Every row gives one point. A path goes straight from each point to the next, and from the last back to the first. The post is the endless flat space through its rows: a point in 2 columns, a line in 3, a plane in 4, and so on, so that a path can go around it. Count how often the path circles the post. Going back the other way cancels.
(in the rows, 128 means zero)

Post:
[[106 140 131]
 [180  98  71]]
Path, 7 rows:
[[168 104 151]
 [149  71  97]
 [118 104  98]
 [166  69 125]
 [112 158 171]
 [194 132  51]
 [150 185 145]]
Times around: 0

Post (5 x 6):
[[121 167 124 115  69 166]
 [108 132 138  40 122 157]
 [132 143 177 149 182 150]
 [ 74 118  19  81 143 109]
 [128 165  96 182  96  62]]
Path:
[[128 154   7  38 100 106]
 [126 119  38 140 106 142]
 [115 130 153  80  95 169]
 [ 53 145 133  81 150 122]
 [ 96 184  69 146 112 174]
 [150 179 124 113 136 143]
 [141 132  49 180 128 156]
 [136 144 111  86 125 138]
 [119 105 110 116  89 145]
 [ 95 121 172 121 154 125]
 [ 80 163 116 133 149 194]
 [118 186 109  39 138 139]
 [122 140  81 128 131 166]
 [125 120  90 100 115  49]
 [ 61 134  89 163  56  95]
 [ 33 147  68  69 128  85]
 [120 155 125 103 151  78]
 [132 140  87 133 148 153]
 [141 138 132 108  88  96]
 [117 114 165 163 124 115]
 [ 78 172 147 115  84 120]
 [103 177  79 122 134  51]]
Times around: 4

Post, 7 rows:
[[167 153  93 204 139 146  71 187]
 [122 136  80  88 126  74  95 134]
 [127 123 227 131 119 122 152 121]
 [159 174  88 147  84 187  96 162]
 [140 114  86  62  94  53 164 150]
 [109 130 120 130  88  32 132 122]
 [122 109 172 137 119 142 182  95]]
Path (12 x 8):
[[158  91 185 157  43 107 131 108]
 [120 127  39 168  71 103 129 146]
 [111 188 108  99  98 167 100 168]
 [102 168 124 124 146  20 103 154]
 [128 143 176  83  67  63 139 180]
 [117 125 115 104  72 148  43 171]
 [190  91 182 136 127 147 135 108]
 [142 202 107 150  93  59 123 101]
 [ 99 142 148 119 145  84 152 107]
 [117 156 104 137  52 114 161 182]
 [129 165 105 156 150 115 142 115]
 [208 135  93  71 130 126 107 160]]
Times around: 0

Post:
[[158 141 130  92 139 127 118  92  98]
 [118 126 199  60 197 107 149 149 184]
 [141 100 102  91 181 215  75 177  93]
 [134  93 114 147 111  94 171 189 125]
 [113 138 147  54 133 168 189 145 110]
 [122 148  64 130 105 103 118  82 165]
 [128 169  51 181 148  32 184  48 159]
 [124 118 147 174 121 182 126 224 126]]
Path:
[[142 105  86  73 103 118 111 107  79]
 [117  67  75 146 178 134 141 135 134]
 [119 141  89 133 131 178 146 138 156]
 [144 128 110 160 129 159 120 180 141]
 [161 138  35 111 158 130 116  92 170]
 [177 112  95 122 165  62 118 132 116]
 [167 148 171 163  95 179 153 195 121]
 [171 149 139  94 134 159 118 187 119]
 [130 126 115  81 173 106  90 108 122]
 [ 83 111 145  97 178 146 116  84 133]
 [146  57 108 166 147 162 141 172 130]
 [118 204 129  64 121 180 201 101 181]
 [138 145  63  99 150 120  84 150 172]
 [148 194 182  40 108 107 118 142 204]
 [182 112 176 135 100  94  96 142 146]
 [134  89  57 109 135 127 156 119 226]
 [148 131  55  76 103 116 202 123 113]
 [ 92 208  88  79 116 108 193 121 190]
 [168 176 122  85 109 233 168 129 107]
 [172 118 133 105 138 143  99 153 113]
 [150 106  39  99 131  79 111 143 119]]
Times around: 2

Post:
[[ 89 144 134 169 100 146 131 180  81 113  44 115]
 [149 133 106  86 141 169  63  79 202 156 160 131]
 [ 88 147  90 184 119 142 116 177  75 106  79  64]
 [138  61 147 206 162 143  85 201  93  90 162 145]
 [112  84 123 102 172 109  51 120 166 158 164 138]
 [ 94 123 144 141 120 146 101 168  97  57  96  92]
 [176  93 130  97 145  99  94 114 107 158 203 136]
 [141 125 169 125 145 107 110  92 163 143 160 103]
 [162 140 133  68 174  99 125 117 185 150 173 124]
 [ 60  93 159 167 168 137 113 186  71 127 198 135]
 [ 66 127  76 183  93 125 134 160 131  86  82 127]]
Path (27 x 12):
[[145  24 175 112 132 118  70 204  75 112 181 134]
 [ 83 101 100  91  95 162  47 130 156 183 161 153]
 [110 143  96 131  74 125 110 136 126 120 130 141]
 [130 123 189 141 106 121 137 171 125 113 104  85]
 [181  63  97 172 155 130  43 104 183 103 177  66]
 [178  79  46 179 126  88 134 181 117 178 135 176]
 [186 128 159 141  75 133 118 188 178  83  38 144]
 [167 139 138 130 121 161 142 192 143 126 101  60]
 [133 138 130 106 202 199 102 154 133 156 151 111]
 [ 57 102 121  78 214  91  93  87 106 147 189 106]
 [172 107 118 179 135 129 151 152 163 118 100 127]
 [136  94 149 157 144 131 132 196  64 187 218 100]
 [162  68  89 121 132 146  64 161 119 124 143  82]
 [ 86 103  71 236 143  99 152 171  87  90  87 126]
 [ 89 162 176 150 146 135 139 109 102 124 141 152]
 [130 144 109 109 133  79 102 160  99 164 200 115]
 [158 123 184  65 113 134  51 156 187 105  94 132]
 [ 94 145 174 149 190  81 123 175 114 115 120  73]
 [ 98 153 176 177 146 133 166  88  51 133 136 135]
 [103 194 105 148 151 161  83 125 161 100 103  79]
 [ 39 107 128 207  98 143  66 105 183 118 142 137]
 [101  97 133 215  78 122  72 171  82  81 125 135]
 [139 177  99 118 138 102 115  87 130 128 105  81]
 [131 112 125  96 149 175  83 120 172  86 109 174]
 [188 150 122 130 110 140 170 132  92 136 134 126]
 [123 214 129 135 172 215 114  68 162 174  54 103]
 [173 137 136  39 157 105 148  71 214 121 148 127]]
Times around: 0

Post, 13 rows:
[[ 81 170 204 121 122 134 162 111 136 197 121 143 122 141]
 [159 146 146 159 109  86 142 159 186  95 142 115 106  84]
 [150 104 114 168 154 158  88 122 144  75 155 155 102 141]
 [144  97  83 143 167 137 122 147 139 131 106 149 106 132]
 [103  90  88 170 103 109  72 144 138  89 121 147 105 120]
 [128 116  93 178 132 132 103  96 114 111  91 119 109 105]
 [116 170 145  75 137 144 124 111 154 140 145 162 154 114]
 [140 186 164 168 155 113 110 148 200 141 112 117 167 102]
 [137 163 135 143 143 101 132 156 161 128 146  87 157 137]
 [142 114 138 125 147 115 103 151 135  95 120 117 158  95]
 [158 138 104 162 120 149 106 156  91  96 101 170 115 145]
 [104 158 120 126 129 164 133 180 148 114 160 114 156  82]
 [152  89  78 150 116 152  76 140 104 130 150 158  66 103]]
Path (31 x 14):
[[123 162 136 129 103 126 128 114 189  99 121 138 113 117]
 [174 113  81 105 120 133 175 178 142 110 122 164 100 115]
 [139 139 136 214 115 116 110 103 135 109 125 149 122 142]
 [109 106  71 130 126  97 151 186 150 169  87 135 132 130]
 [123  93  79 210 112 178  95 104 155  96 103 114 114  89]
 [217 105  97  84 166 168 137 157 142 138 151 139 102 132]
 [ 83 152 157 162 121 145 155 162 164 134 113 141 161 114]
 [140 128  96 147 139 131  96 164 145  73 127 158 157  94]
 [173 131 168 196 186  99 169 134 183 146 131 139  52  99]
 [129 131 118 143 137 114 121 135 201 114 115 134  61  63]
 [151 151  49 116  99 162 159 179  80  76 100  84 116 120]
 [156 115 101 160 102 111  97 196 201  46 140 110  96 100]
 [ 96 143 142 249  87 136 105 132  98  61 126  69  88 122]
 [158 140 145 153 168  85 117 127 130 157 119 120  97  98]
 [121 142 168 108 182  79 143 142 172 119 186 111 120 150]
 [132 117  90 157 166 116 120 126 186 118 111 105 108 105]
 [113 146  93 176 163 124 103  86 194 133 103 106  89  66]
 [117 137 102 166 161 131  93 190 182 125 188 143 107 149]
 [119 120 107 143 121 117  87 149 111  80 132 187 108  72]
 [134 178 149 141 142 118  88 173 199 132 176 180 120 156]
 [164 156 100 162 167 115 109 164 101  63  73 158 120 143]
 [ 82  77  96 144 166 139  87 132 157 117 179 154  98 135]
 [ 86  82  64 163 137 161 159 157 103 131 119 143 116 151]
 [138 107 103 144 159 175 126 116  93 145 107 100 156 119]
 [113 186 104 176 102 104 105 125 125  84  70  89 185 137]
 [181 152 145 106 129 153 155 138 133 107 160 152  63  92]
 [118 120 131 123 193 204  32 154 138 161 139 189 132 145]
 [ 97 138 130 193 135 171 114 109 141 100  91 168 101  80]
 [180 159 166 180 161 163 101 118 113 125 137 155 127  98]
 [114 147  99 150 148 129  54 121 115  62  89 156 180 135]
 [ 81 146 112 107 110 132  73 135 105 109  90 132 161 119]]
Times around: 0
